Rows are points. To make a cloud, some directions were put in groups of two or more. Within a group, all points are equally far from the middle, so they leave a hole (a ring in 2 directions, a hollow ball in 3). The other directions are filled evenly. Then the cloud was stretched, turned, moved and blurred a little. Count the holes, and give their numbers of directions, smallest first.
(in the rows, 128 means zero)

Cloud:
[[165 156]
 [122  66]
 [163 100]
 [ 96  70]
 [165 128]
 [145 160]
 [151 138]
 [146 121]
 [137 124]
 [128 108]
 [173 159]
 [ 84 120]
 [194 147]]
Holes: 0

Cloud, 21 rows:
[[147 136 100]
 [124 190 109]
 [169 136  86]
 [137 158 114]
 [177 173 136]
 [130 184 138]
 [148 131  94]
 [149 169 131]
 [112 214 136]
 [173 124 109]
 [154 193 148]
 [166 151  80]
 [115 124 132]
 [115 133 107]
 [143 101 124]
 [136 169 117]
 [119 197 133]
 [108 181 115]
 [ 96 196 153]
 [106 116 127]
 [176 134  85]]
Holes: 0

Cloud:
[[113 155 173 143]
 [ 63 134  80 137]
 [107 173 107 127]
 [120  82 169 148]
 [123 121  57 144]
 [183 127 187 148]
 [ 82 121 128 120]
 [136 178 105 137]
 [113 152 184 155]
 [ 66 142 137 136]
 [123 127  83  83]
 [110 114 101 108]
 [181 137 135 149]
 [126 140 192 107]
 [ 83  99 135 145]
 [ 69 160  93 132]
 [162 106 115 134]
 [ 81 110 150 125]
 [164 135 173 163]
 [150 127 119 175]
 [ 64 127  98 137]
 [149 151 183 129]
 [160 178 100  97]
 [106 118  73 126]
 [141 161 155 124]
 [170 183  81 122]]
Holes: 1 (2)

Cloud (79 x 8):
[[134 181  96 130 121 105 135 183]
 [ 99 128  74 141 128 122 116 169]
 [ 77 135 131 152 159  77  97 127]
 [146 117  96 102 209 113 118 173]
 [194 109 149 127 201 121 126 140]
 [162 175 104  96 100 106 164  90]
 [ 98 186 128 140 208 144 134 139]
 [158 139 141 142 119  90  70 105]
 [129 105  94  70 119 151 151  98]
 [132 149 140 177 147 118  72  87]
 [108  88  99  87 148 135 120  90]
 [120 166  71 164 153  95 122  78]
 [172 128 144 112 102 103 121 176]
 [165 193 115 128 111 130 185 104]
 [153  91  60 116 124 122 145 123]
 [143 122 118 130 153 194 100  73]
 [103 112 157 164 147 121 153  87]
 [133 140 168 171 182 162 130  97]
 [122 129 163 136 126 153 179  92]
 [116 107 106 118 184  67 106 132]
 [127 114 169  86 108 163 102 130]
 [145 172  95 157 139 111 106  59]
 [ 96 123 109 131  68 131 163 109]
 [ 93 154 119 183 176 135 167  94]
 [101 159  89 157 145  94 144 173]
 [143 125 166  81 179 104 129 163]
 [113 212 136 127 170  82 168 143]
 [ 74 154 126  95  98 145 132 105]
 [127 179 151 131  87 101 101 139]
 [110 195 123 125 218  96 136 117]
 [ 86 108  79 123 101 146 130  99]
 [174 181 133 122  83 115 114 112]
 [193 109  78 113 117 130 115 113]
 [117 161 100 121  95 108  72 132]
 [164 192 116 159 115 148 158 121]
 [118 110 122  90 146 156 156 182]
 [157  99 136 104 183 175  78 104]
 [ 97 122 148 103 199 140  96 118]
 [139 189 111  71 121 104 108 131]
 [181 159 112 112 157 121 135 187]
 [181 169  93 152 112 129 149 130]
 [140 160  98  84 100  90 138 171]
 [120 177  66 154 129 100 170 133]
 [137 158 139  92 173  88 184 132]
 [196 146  92 119 165 139 115 158]
 [ 77 136  70 151 131 142 135 109]
 [165  89 148 127 120 107 160 126]
 [110 180 100 172 158 147 183 100]
 [163 188 105 139 135 178 129 120]
 [133 136 166 106 182 160  82  99]
 [ 95 114 158 129 135 102  78 134]
 [134  97 172 134 129 149  98  82]
 [175 121  96  94 160 150 125  73]
 [116 136 125 138 211 145 153  73]
 [174 119 140 118 171 156 187 123]
 [115  83  67 121 123 142 147 126]
 [144 165 187  99 168 147 131 135]
 [164 163 149 172 129  92 142 123]
 [123  77  82 115 145 157 129  89]
 [122 176  96 108 158  69 117  88]
 [124 188  68 140 186 104 149 106]
 [138  72  82 146 165 121 122 102]
 [129 148 129 146  93  70 136  85]
 [117 146 156 120 171 131 152  58]
 [ 95 106 110 155 150 111 169 147]
 [119 150 120 161 164 180 110 143]
 [163 109  57 126 138 113 143 119]
 [192 154  87 135 172 134 109 105]
 [156 163 170  97 181 145 147 160]
 [ 91 125 156  87 115 138 143 144]
 [159 148 161  88 111 183 131 117]
 [130 191  94 166 162  95 184 121]
 [117 154 127  84 112 152 183  94]
 [ 87 189 100 140 201 133 125 110]
 [145 101 164 129  89 155 126 139]
 [178 133 143  89 166 153 147 180]
 [111 152 166 147 116 119  75 109]
 [101 126  97 141  72 135 166 114]
 [119 125  96  92  95  72 121 120]]
Holes: 3 (2, 3, 3)
